Every row gives one point. Each copy is the shape, with its points in the same order, turned, moved and blurred by noise. Some copies are also mirrored. Which?

Shape:
[[-1.7  1.6  2.1]
 [ 2.0  1.3 -2.4]
 [-5.8 -2.3 -0.2]
 [ 1.1  1.7  2.8]
 [ 0.2  2.5  4.6]
 [ 2.7 -4.0 -2.2]]
Copy 1 (6 x 3):
[[-0.9  0.6  3.5]
 [ 0.2 -0.5 -1.9]
 [-5.0 -4.1  4.0]
 [ 1.7  1.0  3.0]
 [ 1.7  2.0  4.8]
 [ 1.5 -5.5 -1.4]]
Copy 1 is: only turned
Copy 2 (6 x 3):
[[-1.5  1.3  2.1]
 [ 2.4 -0.9 -1.5]
 [-6.2  0.2 -2.6]
 [ 0.5  1.0  3.7]
 [-0.6  1.5  5.7]
 [ 1.0 -5.6 -1.1]]
Copy 2 is: only turned
Copy 3 (6 x 3):
[[ 0.5  0.9  2.9]
 [ 0.2  0.0 -3.2]
 [-4.3 -2.6  4.4]
 [ 2.5  0.5  1.4]
 [ 3.7  2.1  2.8]
 [ 1.3 -5.1 -2.8]]
Copy 3 is: only turned
